Each row of a before or after table is a point. One or more steps were done to the points. Then noise was added and the rows were shuffled. The steps act on columns, c1 being the first. Name the steps. A step turns or swaps two columns, mirrors them in a line or flattens them onto one, adds a multiple of one to another, or multiplies or shifts one. Angles are multiples of 10 degrees, from the lower column toward the higher: turns from -170 to 170, lines from 10 to 170 but not 90. Use the fewest steps. Two steps may share a column if one is a turn and the other turns, adds or multiplies; they go together, in the order done. Otherwise the lowest column goes first.

Before, 13 rows:
array([[-0.28,  0.13, -0.11],
       [-0.01, -0.15, -0.23],
       [-0.05, -0.13, -0.45],
       [ 0.48, -0.38, -0.39],
       [ 0.06, -0.63,  0.10],
       [-0.32,  0.15, -0.01],
       [-0.32, -0.04, -0.50],
       [-0.23, -0.08, -0.38],
       [-0.19,  0.24, -0.12],
       [-0.04, -0.29, -0.08],
       [-0.37, -0.21,  0.04],
       [ 0.23, -0.33, -0.14],
       [ 0.41, -0.08, -0.05]])
After (13 x 3):
array([[-0.03,  0.23,  0.25],
       [ 0.48, -0.29,  0.49],
       [-0.04, -0.15,  0.43],
       [ 0.22, -0.01,  0.36],
       [ 0.01,  0.51,  0.37],
       [ 0.01, -0.02,  0.25],
       [-0.34, -0.06,  0.40],
       [-0.22,  0.01,  0.37],
       [-0.37,  0.43,  0.11],
       [-0.26,  0.03,  0.05],
       [-0.30,  0.11, -0.11],
       [ 0.38, -0.25,  0.10],
       [-0.14, -0.14, -0.07]])
Steps: turn c2 and c3 by -140 degrees; add -0.7 times c1 to c2
